Each point is reached from the start by the listed moves, each made 0, 1 or 2 times, or once backwards (-1), plus a little noise. Say if it took an odd or an even number of moves. Then give how often each move was made.

Moves:
(1): [ 49 -11  38  -6 -42]
(2): [ -5  27   4 -13 -19]
Start: [-20  18  31  12   8]
Points:
[ 27  35  72  -7 -53] -> even (1, 1)
[-14 -11  28  25  25] -> odd (0, -1)
[-20  20  31  11   7] -> even (0, 0)
[-66   2 -12  31  71] -> even (-1, -1)

Moves:
(1): [22 -8  5 -1 -1  0 -1  2 -3  0  9 -9 10  8]
(2): [  8  11   4 -10   2   4   0  -8   0   4   5   7   5  -5]
(3): [  0   3  23   5   4 -14  -3  -2  -5   6  -1   1  -5  -2]
(4): [ 9  5 -7 25  1 -3 -3 -2  9 -2  4 11  2  9]
(5): [-1  8  2  4 13 -3  7  6  3 -9  2  5  3 -3]
(6): [  4  -2  -3  -1   6  11   5  -6 -16 -11   4   6 -20  -5]
(7): [ 11  -2   1   8  -8  -6  19  -9   0  -4 -12  -3   1  -5]
(8): [  6  16  -3  -4 -17   2   3  12  -4   0   4  -3   2   9]
(9): [  4   3   5  -3   4  10  -6   0  14  -5   9 -14  -5   0]
(10): [ 0 -1  5 -6  4  5  8 10  4 19 -8  8 -9  7]
(11): [-16  -1   5  10   1  12  14  -3  -7   7  19  -2   4   0]
Start: [ -4  -6   1   5 -12  -6   4  -4 -19 -11  15  12  10 -18]
Points:
[ 62  17  71  11 -15 -23   2  28  11  48  31   7  26  26] -> odd (2, 1, 2, 1, 0, -1, 0, 1, 1, 2, 0)
[ 49 -33  29  42 -14 -34  39  18 -26  29  -8  24   9  21] -> odd (2, -1, 1, 1, 0, 0, 1, 0, -1, 2, 0)
[ 30  12  46  58  39  19 -16 -34   0 -22 121   5  46 -13] -> odd (2, 2, 1, 2, 1, 0, -1, -1, 2, -1, 2)
[ 77  46  21 -70 -15  25  14  54  26  10  31 -16  43  13] -> even (2, 2, -1, -1, 2, -1, 0, 2, 2, 2, -1)
[ 38  13  76  -5  16 -21 -32  11  11   1  62 -24  39  -4] -> even (2, 1, 2, 0, 1, -1, -1, 0, 2, 0, 0)

Moves:
(1): [-1  5 13 -2 -3 -1 -3  2  5  2  0  0  1 12  1  1  3  1 -7  2 -6 -2  4 -1
  4]
(2): [-1  8  3  4 -5  4  5  2 -4  4 -2  5 -4 -5  0  4  5  6 -7  4  6  3 -2 -2
  1]
(3): [ -1  -6  15  -4  -4  -4   5   0   6 -26   1  -5   2   8   0  -3   2 -15
   4 -13  17 -10  -7   6  -3]
(4): [  5   3  -4  11 -10  -5   1   1   1  -2   2   0   7   1  -2  -4   8  -9
   1   3   4  -1   3   6   2]
(5): [  6  -3  13   6   0  -1   3 -11  -5   0  -9  -1   1   5   5  -1   1 -12
   4   9  -1   7  -2  13  -1]
(6): [  2   3  -6   1  -6  -6 -10 -10   3   5  -4  -1  -6  -1   5   6  -1  -2
  14  -8   8   3   1 -11   5]
(7): [  2  -7  16  10  -1  -7   8   8   5 -14   9  -1  11   0  -4  -5  -4  -8
 -10  -7  -3   8 -13 -18   2]
(8): [ -7  -3  20  -1   2 -15   6   6   7  -3   7  -5  11  -3  -6  13   4  -5
 -11  -4  18   9   8  -1  -7]
(9): [  3   4   2   8  12   0  -3   9  14  -2   9  11  -4   6  -4   2  -9   5
  10  -6  10  -2 -10   6  -9]
(10): [-1  0  1  4 -8  0 -2  5 -2 -4 -8 -2  5 -7  7 -7 -1  7 -1  4  1 -6 -3  8
 11]
(11): [ 3  8 -2 -9 -2  3 -3  0 -5 10 10 -1 -9 -5  2  1  0  1 10  2 -5 -3  2  6
 -9]
(12): [ 8  3  1  8  8  1 -3  6 -1 -9  1 -3  2  1 -1  7 -1 -2 11  4  2 -4 -9  3
 10]
(13): [  1   3   5 -10  -1 -12  -1  -3  -4  10  -2   5   8   6  -1  -9  -3   5
  -7  -1  -1  -4   6   5   4]
(14): [ -1   7  -5   2  -4 -10  -9  -2  -5  -2  -3   4  -3   1   4  -3  -1  -5
   0   6  -4   2  -6   1  -3]
(15): [-4 -5 -5  6  6  4  2  6  4  4  3  5  4  3 10  6  2 -5  9 -2 -1 -7 -3 -7
  6]
(16): [ 3 -4  2  2 11 -1 -3  2  4  6  0  4  8 -6  4 -3 14 -2  1  4 -2 -1  4 -8
  8]
(17): [  4 -10   6   2  -7  -4   3  -1  -8  -9  -8   0   2   4  -5  -6   5   7
  -7 -11  -1   5   6   9   0]
(18): [-16  17  -1   5   4   4   5   8  -8  15   2  10  13 -11   5  -3  -3  -9
  -9 -10  -3  10  15  -6  12]
(19): [ -1 -12  -6  17   0  -1  -7 -13  -5  -1   0  -5   8  -2  -1  -3   5  -7
  -8 -12  -8  -8  -5  -1   3]
(20): [  5  -7   2  -3   5  10 -14   5   0  -4  14   6   1   3   3  -1  -1   0
  11   3   7  -2 -11  -2   6]
(21): [  3  12  12  -2   2   0   4  -3  -6 -10  15   2 -12   3   5  -1   2  12
   4   3   2   5   3  -4 -12]
(22): [ -6  -4   3 -12   0  -5  11 -11   9  -9   9  -3  -8   0 -12   2   5  -2
   6   6  -4   8  -2   7   0]
(23): [-10  12  -6  -1  13   4   3   6  -6  20  11  -6  -2   1   3  -5   2  -1
  -8  -4   3   1   2  10  -7]
(24): [  7  -8  10  -4   1  -9   7 -10   0  -1  -7   1 -24  -2   1  -1 -12  -4
  -5  -3   9  -1   2   3   6]
Start: [ 12  -8  -7  -3   4   6  -8   3   3  14  -3  -8  12  -8   7   2   8  15
 -10  -9   5 -12  -4  -3  -2]
Points:
[  3   5  -9 -18  43   4 -51   5 -16 -36  88 -10  20   2  46   4  45  -3
  69 -25  23 -49 -61 -26   6] -> even (-1, 0, 2, -1, -1, 1, 0, 0, -1, 0, 1, 2, 1, 2, 2, 1, 0, 0, 1, 2, 2, 1, 1, -1)
[-17  35 -20  38  45  11 -21   4 -14  83  52  10  74  -8  68 -20  38   3
  23 -26  28 -23   8 -25  32] -> even (-1, 0, 0, 1, 1, 2, 0, 0, 0, 1, -1, 0, 2, -1, 2, 1, -1, 1, 1, 1, 2, 0, 2, -1)
[-37  21 -88  39  29  40  -9 -34 -22 111 -18 -12  52 -52  38  -4  30 -28
 -11 -36 -48  25  47 -64  23] -> odd (-1, -1, -1, 0, 1, 2, 0, -1, -1, -1, -1, -1, -1, -1, 0, 1, -1, 2, 1, -1, 0, 0, 1, -1)
[ 18  36 -36  52  15  -1 -42  -2 -28  87  54  32  21 -55  33 -75 -13  12
  -4 -52 -11 -15   3   8  19] -> even (-1, -1, -1, 2, 0, 1, 1, -1, 2, 2, 2, -1, 1, 0, -1, 1, 0, 2, 2, 1, 1, 0, 1, 1)
[ 54  13  49  34  22   4   9  22 -66  27   3   3  56 -18  37 -56   7  15
 -11 -32 -17  -3  -9  24  27] -> odd (-1, 0, 0, 0, 2, 0, 2, -1, 0, 1, 2, 2, 2, -1, 0, 1, 2, 1, 0, 0, 1, -1, 1, 0)
[-46  79   5  57  91  -8   7 100  27  88  17  41 121  15  31  14  48 -52
 -38 -37  64 -49  10  18  30] -> odd (1, 2, 2, 1, 0, -1, -1, 1, 2, -1, -1, 2, 2, 1, 2, 2, -1, 2, 0, -1, -1, -1, 2, -1)
